Each point is reached from the start by the listed moves, each made 0, 1 or 2 times, or once backwards (-1), plus a little noise. Is the number of moves made odd or even? Then give how often each move was made.

Moves:
(1): [ 3.5 -0.9 -1.6 -0.7]
(2): [ 1.2  4.4 -1.3 -0.1]
Start: [-0.5 -2.5 -1.7 -4.3]
Points:
[-0.4 -2.7 -1.8 -4.5] => even (0, 0)
[ 6.5 -4.1 -4.8 -5.8] => even (2, 0)
[ 2.0  6.4 -3.9 -4.5] => even (0, 2)

Moves:
(1): [ 3.9 -0.6 -0.1  0.8  1.4  0.0]
(2): [ 1.2  2.6  0.7  1.4 -0.1  0.4]
(3): [-0.2 -0.8  3.6 -1.4  0.2 -0.9]
(4): [-0.1 -1.1  0.8  3.4 -0.4 -0.5]
(5): [-1.7  0.3  0.0  0.4  3.8  0.3]
(6): [-0.1 -0.6  0.8 -0.4 -0.7  3.2]
Start: [-0.6  0.8  0.3 -1.2  0.6  0.4]
Points:
[-1.4 -3.3  3.1  1.3 10.2 -4.1] => odd (1, -1, 1, 1, 2, -1)
[ 7.1 -0.5  1.1 -3.8  2.5  6.9] => odd (2, 0, 0, -1, 0, 2)
[-0.8 -1.6 -0.1  6.4 -2.0  6.7] => odd (0, 0, -1, 2, 0, 2)
[-1.9  0.5  4.4  4.8 -6.9  5.9] => odd (-1, 1, 0, 2, -1, 2)
[-6.6  4.3 -0.7  0.9  5.1  8.9] => odd (-1, 1, -1, 0, 2, 2)
[ 9.5  4.4 -0.6  3.9  1.7  8.6] => odd (2, 2, -1, 0, 0, 2)

Moves:
(1): [ 4.2  0.5 -0.3  0.4  0.4 -0.1  0.1  0.2 -0.5  0.9  0.3 -0.4  0.5]
(2): [ 1.3  4.3  1.3 -0.2  0.2  0.1  1.7  0.0  1.2 -0.6  0.0  1.3 -0.1]
(3): [ 0.6 -1.7  3.9 -0.3  0.0  1.8 -0.1 -1.4 -0.1 -0.7 -1.5  1.0  0.6]
(4): [ 0.3  0.3  0.5  3.1 -0.1 -0.6  1.0 -0.5  1.1  0.0 -1.3  0.1  0.3]
(5): [-0.1  0.3 -0.7  0.6  4.9  0.2 -0.5  0.4  0.5  1.0  0.6 -0.6 -1.8]
(6): [ 0.8 -0.1 -1.5  0.7  0.2  3.9 -0.4  0.0  0.3  0.4  0.3  0.6 -0.7]
(7): [-0.9 -1.3  0.1  0.3  1.2  1.0  5.0  0.4 -0.8  0.1  0.2 -1.2  0.3]
(8): [ 1.1 -0.7  0.3  0.5 -0.3  0.2  0.3  3.9 -0.6 -0.3 -0.3  1.2  0.7]
(9): [ 0.5 -1.3 -0.5 -0.4 -0.5 -0.3  0.6  0.4  3.3  0.1  0.6  0.1 -0.2]
(10): [-0.3 -0.3  0.5 -0.1 -0.3 -0.4 -0.5 -0.7 -0.2  5.1  0.6 -0.1  1.0]
(11): [ 0.0 -0.2  0.3  0.9 -0.5 -0.5 -0.1  0.3 -0.5  0.2  3.0  0.3  0.8]
Start: [ 2.2  0.9  0.8  2.1 -0.3 -0.3 -1.2  1.0  0.9  1.2  0.1 -0.4  1.1]
Points:
[ 3.9  1.3  8.7  6.8  1.3 12.5 13.2  3.8  6.1 -6.6 -1.0  5.2  1.4] => even (-1, 2, 2, 1, 0, 2, 2, 1, 1, -1, 1)
[-2.2 -1.7  0.1  4.5 -2.0  5.3 10.4  0.8  1.8 -5.0 -5.0 -1.3  0.9] => even (-1, 0, 0, 1, -1, 1, 2, 0, 0, -1, -1)
[ 0.5  1.2  0.1  6.3  4.3  3.3  6.6  2.2  9.8  1.7  3.8  1.0 -1.2] => odd (-1, 1, 0, 1, 1, 1, 1, 0, 2, 0, 1)
[17.2 -0.9  2.3  6.2 -0.3  9.2  6.7 10.1  5.4 -2.5  5.8  4.5  3.5] => even (2, 1, 1, 0, 0, 2, 1, 2, 2, -1, 2)
[11.1  6.6 -8.6  2.3 10.2  5.9 -9.0  3.3 -1.8  6.5  4.2 -1.2 -3.8] => even (2, 0, -1, -1, 2, 2, -1, 0, -1, 0, 0)
[ 6.7  7.0 -5.6  4.3  7.2  6.8  4.1 -0.3  2.4  4.1  3.3 -2.5 -2.6] => even (1, 1, -1, 0, 1, 2, 1, -1, 0, 0, 0)

Moves:
(1): [ 7.1  0.0 -1.2  1.6 -1.3  2.3  2.0 -1.5 -3.1  0.0  2.1 -1.8 -0.3 -1.3
  0.9  0.0  1.1]
(2): [-0.2  2.9  0.1 -0.8  0.1 -2.1  0.0 -1.1 -1.1 -0.1 -0.8  1.0  0.4 -1.5
 -1.5  0.6  0.1]
(3): [-0.5  0.3  4.6  0.4  1.0  0.8  0.7 -0.5 -0.1 -1.1 -1.1 -0.5  0.8  1.0
 -1.1  0.0  1.7]
(4): [-0.8 -0.1 -1.5  5.4  2.8 -0.5  0.3 -2.2 -1.4  1.5  0.9 -0.1  0.0  0.1
 -0.4 -0.2  1.5]
(5): [ 2.5  3.7 -1.0 -3.4  5.8  0.1 -0.7 -1.7  0.5  1.8 -1.3 -2.3  1.6 -0.4
  0.3  1.2  0.0]
(6): [-2.0  2.5 -0.5  0.9 -0.4  3.9  0.4  1.0 -0.2 -1.1  0.0  0.4  0.3  0.2
  1.8  0.4 -0.8]
(7): [-0.4 -1.1  0.3 -0.4  0.3 -0.6  3.8 -0.6 -0.2  0.7 -0.2  0.1  1.1 -0.4
  0.3  1.6 -1.6]
(8): [ 2.3  1.2  0.5  1.2  0.7 -1.6  0.9  3.8  0.9  0.3  0.5 -0.2 -1.4  0.1
 -0.7  0.5 -0.5]
(9): [ 1.0  2.3  0.9  1.1 -1.7 -0.9  2.1 -2.5  6.0  0.7  0.1 -1.1 -1.1 -0.6
 -0.9 -0.2 -0.3]
(10): [-0.4  0.4  0.1  1.3 -1.1  1.0  0.4  0.2 -1.1  4.9  0.2  0.5  1.2 -0.2
  0.5 -1.9 -0.3]
(11): [-1.5  0.3  1.6 -1.4 -0.5  0.9  0.4  0.3 -0.1 -2.2  7.2  2.2  1.7  0.3
 -1.6 -2.1 -1.5]
(12): [ 1.6 -1.5  0.6 -1.6  1.8  1.9 -0.2 -0.5  1.8  0.6 -0.1  6.3 -0.1  1.3
 -2.1  1.6  0.6]
(13): [ 0.9 -0.5 -0.9  0.5 -1.1  0.2 -0.2  1.4  1.3 -0.9 -0.4 -0.3  3.7 -0.5
 -1.1 -0.3  0.3]
(14): [ 0.0  1.8 -1.1 -0.4 -2.2 -0.2  2.6  0.0  0.0 -0.5 -0.2  0.2  0.8  6.3
 -1.7 -0.3 -0.1]
Start: [-1.1 -0.4 -2.9 -1.2 -5.4  1.7  0.6  0.4 -2.4 -0.1  3.6  3.2 -0.9  0.1
 -0.1  3.1  1.3]
Points:
[-11.2  -1.7   1.9  -7.6   4.3   1.1  -1.1  -7.1  -0.2  -5.8  13.9  24.0
   4.0  -5.2  -9.9   6.6  -0.4] => even (-1, 2, 0, 1, 0, 0, 1, -1, 0, -1, 2, 2, 0, -1)
[-0.3  6.7 -2.6  4.8 -1.2  3.6  7.1 -8.0 -0.4 15.2 -3.4 15.8 -3.4 -1.0
 -2.6  7.9  2.0] => even (0, 2, 0, 1, 0, 1, 1, 0, 1, 2, -1, 2, -1, 0)
[ 7.2  3.8 -8.5 -0.9 10.9 -0.1  4.1  3.1 13.0 15.5 -5.0  8.8  1.4  2.0
 -3.6 10.0 -0.2] => odd (-1, -1, -1, 1, 2, 0, 1, 2, 1, 1, -1, 2, 1, 0)

Moves:
(1): [ 4.4  0.6  0.0  0.0 -0.5 -0.1  0.5 -0.2 -0.4 -1.4 -0.8  0.4  1.0 -1.0
 -0.8  1.3  0.7  1.0  1.4  0.3  0.3 -0.6 -0.8  0.5 -0.1  0.6]
(2): [ 0.2  6.7 -1.7 -0.3  0.1 -1.1 -0.6  0.5 -1.0 -0.3  1.5 -0.3 -0.5  0.9
 -0.5  0.1  1.1  0.8 -1.3  0.9  0.6 -1.2  0.4  0.0  0.5  1.9]
(3): [ 0.0  0.7  4.5 -1.2 -2.8  0.6  0.2 -1.7 -0.2  0.2 -0.1 -1.1 -1.0 -0.3
  0.8  0.5  0.4  0.5  0.4  0.7 -0.2  0.7  0.7 -1.9  1.0 -0.6]
(4): [ 0.3  0.2  0.1  3.8  0.6  1.3  0.0  1.0  1.2  0.3  0.1 -0.5 -0.4  0.1
  1.7 -0.2 -0.9  0.7 -0.3  1.3  0.4 -0.5  0.7  0.2 -0.1  0.2]
(5): [-1.2  0.7  1.9 -1.2  6.2 -0.2 -0.2 -0.9 -0.8  0.0 -1.4  0.7  0.0  0.2
 -0.4 -2.1 -0.9  0.3  0.2 -0.3 -1.1  0.3 -0.8  0.2 -1.9  2.0]
(6): [ 0.8  0.7 -1.4 -1.7  0.1  4.2  0.3  0.2 -0.1  0.9  1.0  1.5  0.6 -1.0
  0.3  1.3  0.7 -1.0 -0.1  0.9 -0.3 -1.0 -1.0 -0.8 -0.2  0.0]
(7): [-1.8  2.3 -1.4  0.7 -0.9 -1.5  8.2  0.6  0.7  0.2 -0.5 -1.1  0.2 -0.9
  0.3 -1.0 -0.4 -0.1  0.5 -1.0  0.0 -1.2  0.4 -0.1 -0.2 -0.1]
(8): [-0.9 -0.7  1.6 -1.2  0.8  0.1 -0.3  5.2  1.3  0.9  0.2 -0.5  0.5 -0.8
  0.3  0.9  0.6  0.0 -0.1 -1.0 -0.5 -0.4 -0.5 -1.4 -0.9 -0.8]
(9): [ 0.9  0.3  0.3 -0.5  0.0 -0.4  1.0 -1.0  3.8 -0.6  1.5  0.9 -0.8 -0.1
 -0.9 -0.1  0.4  1.3 -0.7  0.3 -1.2 -0.6 -0.9  0.2 -0.5 -0.4]
(10): [ 1.9  0.0 -0.9  0.8  1.1 -1.2 -0.6 -1.3  0.5  4.5 -0.5  0.9 -0.4  0.6
  1.2  0.3 -0.2 -0.4  0.4  0.4 -0.6  1.0  0.1 -0.8  0.8  0.2]
(11): [ 1.7 -1.1  0.1  0.4  1.8  1.2  1.3 -0.1 -3.9 -0.3  6.1  3.9 -1.8  0.5
  0.2 -0.1  0.1  0.5  1.1 -1.8  1.0  0.6  2.1  2.0  0.9 -1.9]
(12): [-0.1  0.7  0.8  2.3  0.6 -2.5  0.3  0.5 -0.9 -1.0 -2.1  6.2  1.1  1.5
  1.4  0.4 -0.1 -0.9 -2.0  1.3 -0.6 -1.0 -0.7 -0.5  2.5 -0.6]
(13): [ 0.3  0.4  1.2  1.4 -0.3  0.2 -0.5 -0.2  0.4  0.1  2.1  0.3  5.0 -0.8
  0.5 -0.6  0.9  0.6 -0.1  1.0 -1.1  0.3 -1.4  0.2  0.4 -0.5]
(14): [ 0.8 -0.4 -0.8 -0.1 -0.4  0.2  1.1  0.2 -0.5  0.1 -0.5 -1.1  0.6  4.7
  0.0 -1.0  1.1  0.9  0.7  0.1  0.3 -0.3 -1.1  0.0 -0.6  0.3]
(15): [-0.4  1.2 -1.5 -0.3  0.2 -0.1 -0.2 -0.2  0.4 -0.7  0.2 -0.6 -0.5 -0.3
  4.0 -0.2  1.4 -0.1  1.0 -1.4  0.2  0.1 -0.9  0.5 -1.6  0.2]
(16): [-1.8  1.4  1.1  0.1  1.2  0.1  0.2 -1.0  0.2  0.3  1.0 -1.2  0.5  1.6
 -0.8  5.8 -0.8 -0.1 -0.3  0.2  1.1 -0.3 -0.9  0.5 -0.4 -1.2]
(17): [-0.2 -1.9  0.5  0.8  0.6 -0.8 -0.3 -0.9 -1.0  0.2  0.1 -0.6 -0.7  0.1
 -0.6  1.0  4.3  0.6  0.0  1.8  0.1  0.7 -0.4 -1.5 -0.7 -0.6]
(18): [-0.9 -0.4 -1.2 -0.7 -1.3  0.1 -0.6  0.8 -1.6  0.3  0.0  1.3 -0.4 -0.9
  0.4  0.8 -0.1  5.5 -0.3  0.5  0.0 -0.2 -1.4  0.6 -0.6  0.0]
(19): [-2.1 -0.1  0.2 -0.5  0.0 -0.3 -0.9  0.1  1.7 -1.3  1.1  0.7  0.6  0.4
 -2.1  0.3  1.0  0.2  6.1  0.6 -1.2  0.1  1.4 -2.1  0.8 -0.5]
(20): [ 0.5 -0.2  0.3 -0.9 -0.1 -1.3  0.2  0.4  0.8  0.0  0.7 -0.3 -0.2 -0.3
  1.3  0.9 -1.6 -1.0 -0.1  3.9  0.1  0.4 -1.2 -0.1  0.7  0.6]
(21): [-0.1  0.1  0.0 -0.1 -0.8 -0.1  0.3  0.0  0.2  0.8 -0.1  0.5  1.4  0.1
 -0.3 -1.5 -0.3 -0.5  0.2 -0.1  5.5 -0.9  0.7 -2.6 -1.5 -0.9]
(22): [-0.7  0.6 -0.3  0.4  0.3  0.8  0.3  0.5  0.8 -1.0 -0.1  0.6 -0.1  0.6
  0.0  0.1  0.4 -0.2 -0.7  0.5  0.6  4.5  0.4 -1.0  1.0 -0.7]
(23): [ 0.6 -1.5 -0.2 -0.6  0.2 -0.4  0.3 -0.9  1.3 -0.3 -0.2 -0.5  1.0  0.6
  2.0  0.6 -0.5  0.2 -0.7  0.2 -0.3  0.0  5.8  0.7 -0.3 -1.5]
(24): [-1.2  0.8  1.7 -0.6 -0.4  1.0 -0.8  1.2  0.7  1.7 -0.6  0.4 -0.4 -0.5
  0.4  0.3  1.9  0.2  1.3  1.3  2.0  1.4  1.8  6.4 -0.4 -1.2]
Start: [ 1.2 -2.5  2.1  1.8 -1.1 -3.1 -2.2  1.1 -2.9 -1.5 -1.3 -0.3 -0.1 -1.2
 -0.6 -1.3 -0.3  0.8  1.0  1.5  0.9  1.2 -0.8  2.0 -1.8  0.9]
Points:
[  8.4 -10.5   9.5  -4.6  -5.2  10.9  -2.5  -3.3   3.9   5.3  22.3   1.5
   1.3   3.1   5.1   5.1   1.9  -4.5   3.0   2.5   9.4   6.5  -2.0 -13.6
  -2.7 -11.7] => odd (-1, -1, 2, 0, -1, 2, -1, 1, 2, 1, 2, -1, 1, 1, 1, 1, 0, -1, 0, 1, 2, 1, 0, -1)
[ 13.4 -10.6   4.2   2.4  17.3   9.1  -5.7   1.2  -5.5   2.5   1.0   5.2
   9.3   3.6  12.4  -2.6  -1.1  -5.6  -3.2   0.5   3.9   9.6   5.5  -6.2
  -7.0  -1.8] => odd (1, -1, 0, 1, 2, 2, -1, 1, -1, 1, 1, 0, 1, 1, 1, 0, 0, -1, -1, 0, 1, 2, 2, -1)
[ 4.2  8.7  1.1  1.5  3.9  8.4 -2.1  0.1 -8.5 13.3  6.5  5.9 10.4  7.4
 19.9  3.0  8.3 12.8 -1.6  8.3 17.6 11.0  6.9 11.3 -8.1 -5.9] => even (0, 1, 1, 1, 1, 2, 0, 0, -1, 2, 1, 0, 2, 2, 2, 1, 0, 2, -1, 0, 2, 2, 2, 2)
[  2.8  10.7   1.3  -3.4   4.3  -8.2   5.4   2.7   1.2  -1.3  17.9  10.2
  -4.4  -2.6  -2.4  10.2  10.6  11.8  11.0  -3.9  -3.1   7.6   7.9 -11.6
   0.9  -6.9] => even (1, 2, 1, -1, 0, 0, 1, 2, 2, 2, 2, 0, 0, -1, 1, 1, 1, 1, 2, -1, 0, 2, 1, -1)
[-12.6   1.9  -3.6  -2.1  10.2  -4.3  13.2   7.6  -0.7  -7.7   3.6  -6.0
  10.5  -1.6  -0.6 -18.5   9.2   1.4   9.6  -5.1   0.1   7.4 -11.2 -10.6
 -12.4   4.1] => odd (-1, 0, -1, -1, 2, 0, 2, 1, 0, -1, 0, -1, 2, 1, 2, -1, 1, 0, 1, 0, 1, 2, -1, -1)
